Every row gives one point. Each copy is the shape, with its points in the same order, turned, moved and blurred by noise. Is it also mirrored, or only turned?

Shape:
[[-17   4]
 [-32  22]
 [  0  54]
 [  2 -40]
 [-11 -40]
 [ -3   6]
 [ 33  27]]
Copy 1, 7 rows:
[[-18  18]
 [-27  30]
 [ 18  51]
 [-11 -34]
 [-25 -36]
 [ -5  10]
 [ 39  13]]
Copy 1 is: only turned
Copy 2 (7 x 2):
[[-14  -3]
 [-30  14]
 [ -6  52]
 [ 16 -38]
 [  2 -44]
 [  1   2]
 [ 30  33]]
Copy 2 is: only turned

Shape:
[[ 14  40  41   0]
 [ -2 -15 -35  15]
 [  1   1  29  -1]
 [ 20   4 -21  -2]
 [ -3 -15 -16  17]
 [ -2   9 -10  -1]
 [-18 -15 -29  -4]
 [  0 -23 -14  -6]]
Copy 1 (8 x 4):
[[ 37  19   7  27]
 [-31  -3   0 -41]
 [  7 -10  17   8]
 [ -2   3 -12 -34]
 [-26  -5   6 -27]
 [ -4   2 -10 -13]
 [-33 -22 -15 -21]
 [-16 -26   5 -29]]
Copy 1 is: mirrored
Copy 2 (8 x 4):
[[ 10  60  24 -16]
 [  8 -10 -32  12]
 [ 11  17  26 -15]
 [ 23  13 -28 -14]
 [ 14  -3 -16  13]
 [ -1  21 -16 -12]
 [ -6 -15 -25  -7]
 [ 17 -18 -11 -12]]
Copy 2 is: only turned

Shape, 11 rows:
[[-22  -7  -2 -14   0   1]
 [ -2  13 -16  48  22  -2]
 [  7   1 -11 -15  -3 -31]
 [ 11  25 -16  -3   2 -25]
 [-24  26  20  31 -11  28]
 [-20 -20  41 -29   9  -7]
 [-31  31  29  23 -20  23]
 [-11  36 -10  40 -41  -4]
 [ 21  -8  37 -23   0  23]
 [-27  15   7 -19   2  11]
 [-10  -3  41 -16  44   2]]
Copy 1 (11 x 6):
[[ -7 -11  21 -18   0  13]
 [-18  26 -10  33  20   9]
 [ 31  15  13 -15   2  -2]
 [ 16  29  -4 -10  -6  -1]
 [-49   0   4  19 -26   1]
 [ -6 -20  56 -22   4 -20]
 [-50   2  16  12 -41  -1]
 [ -7  20  -9  28 -43  16]
 [ -5 -34  15 -14  -6 -50]
 [-23  -4  16 -26  -8   3]
 [-24  -4  39 -19  27 -37]]
Copy 1 is: mirrored
Copy 2, 11 rows:
[[-22  -7 -10 -13   2   9]
 [ -2  -5 -21  51  18  10]
 [  7   5   0  -9  10 -20]
 [  6  25  -6   8   6 -19]
 [-49   2   0  39 -20  29]
 [-39 -11  27 -31  21  11]
 [-60  10   5  30 -21  17]
 [-24  10  -9  47 -39 -18]
 [-10   2  42 -16  -4  41]
 [-38  14  -9 -11   0  15]
 [-33   3  23 -13  47  29]]
Copy 2 is: only turned
Copy 3, 11 rows:
[[-14  -4  -2 -21  -1   9]
 [ -5  23 -11  48  11  28]
 [ 22  10 -23 -19   5 -13]
 [ 27  26 -17  -1   3   5]
 [-29  20  24  22 -29  33]
 [-10 -21  24 -24  15 -16]
 [-31  17  37   8 -37  18]
 [ -3  29  -7  28 -54  16]
 [ 14 -27  40 -21   4  21]
 [-25  14  16 -20  -2  14]
 [ -8  -7  40  -7  38  -1]]
Copy 3 is: only turned
Copy 4:
[[-21 -16   2  -8   8   6]
 [  4  -5 -22  52  21  -1]
 [  1   2 -15 -18   1 -20]
 [  6  19 -25  -4   8  -9]
 [-22  12  22  42   3  31]
 [-16 -20  44 -23  17 -14]
 [-31  21  30  34   0  28]
 [-21  31 -16  42 -27  14]
 [ 24  -9  43 -17   4  17]
 [-27   3  11 -10  19  20]
 [  0 -13  41  -6  50  -6]]
Copy 4 is: only turned

Shape:
[[ 11 -20 -26  17 -10   3   0  16   4]
 [ 20  21  31  17 -31  -5   0  21 -27]
 [  7   3   1  -4 -27 -57   8   0   5]
 [-25 -26  17  -3   4  28  12   5  11]
 [ -5  27 -25  15  12  16  49  16  -3]
 [ 17 -40   7  30  21 -27  13 -11  -9]
 [ 20 -27 -40  -9 -21 -14  16 -36 -12]
 [  1 -44  -4  16   6  -4 -42 -19  16]
 [ 12 -18 -11  -3 -45  15 -19 -23  -4]
 [ 36 -15  21   5 -13   8 -60 -27 -26]
 [-13  -6  13  -3   9   9   0  -4 -49]
 [  6 -29  22   1  -5 -22  23  10 -11]
 [ 22  25  15 -13   3   9 -10 -25 -25]
 [ 14  -4  21  35 -22   7 -27  -1 -22]
 [ 19   6 -19 -23   1 -26   9  16  18]]
Copy 1 (15 x 9):
[[  6 -32 -17   8  12  -8   5   5  11]
 [ 13  11  11   3 -17   4 -14  29 -25]
 [-15  -5 -10  -1 -42 -31  21  11  10]
 [-28  -1  16   4  37   7  -4 -19  11]
 [ 18  23 -23   5  44 -33   1  11   3]
 [-13 -27   6  28   6  -4  51   7 -12]
 [ 26 -27 -11  -1 -14 -23  34 -41   8]
 [-33 -48 -14  31  -3  21  17 -24   1]
 [ 14 -29   3   6 -23   9 -15 -38   8]
 [  4 -29  -3  13 -38  58   6 -20 -31]
 [-13   0   5 -16  16   0   9 -14 -48]
 [-15  -5  22  -7   0 -10  33  12  -4]
 [ 11  25 -16  -4 -14  24  11 -19 -30]
 [  4 -16   6  27 -12  19  -7   7 -31]
 [ -6   1 -32 -16 -12 -10  21   9  29]]
Copy 1 is: mirrored
Copy 2, 15 rows:
[[  9  -6 -25  13 -17  16  27  -7  16]
 [  2  -8  -2  14 -34 -13   2  29 -37]
 [ 15 -32  -8 -20 -32 -36  -8  15  20]
 [-23   3  26  -9   2  27  30   5   5]
 [-20  33 -39   1  15  -6  19  28   6]
 [-17 -54  -3   5  15  -3  10 -16  -1]
 [-12 -27 -44 -26 -29  18  -8 -25  30]
 [ 16 -28  24  10 -13  17  14 -47  12]
 [ -1  -6  -4  -2 -57  27   0 -26   1]
 [ 14 -23  13  21 -45  21 -27 -46 -28]
 [-19   0  -1 -22  -5   9  13  -4 -43]
 [-12 -34   7 -12 -10   3  13  22  -6]
 [ -1  14   5  -2 -15   3 -39  -6 -28]
 [ -7 -20   7  37 -35  -1   9 -16 -32]
 [ 35 -11 -17 -11  -1   8  -7  22  30]]
Copy 2 is: mirrored
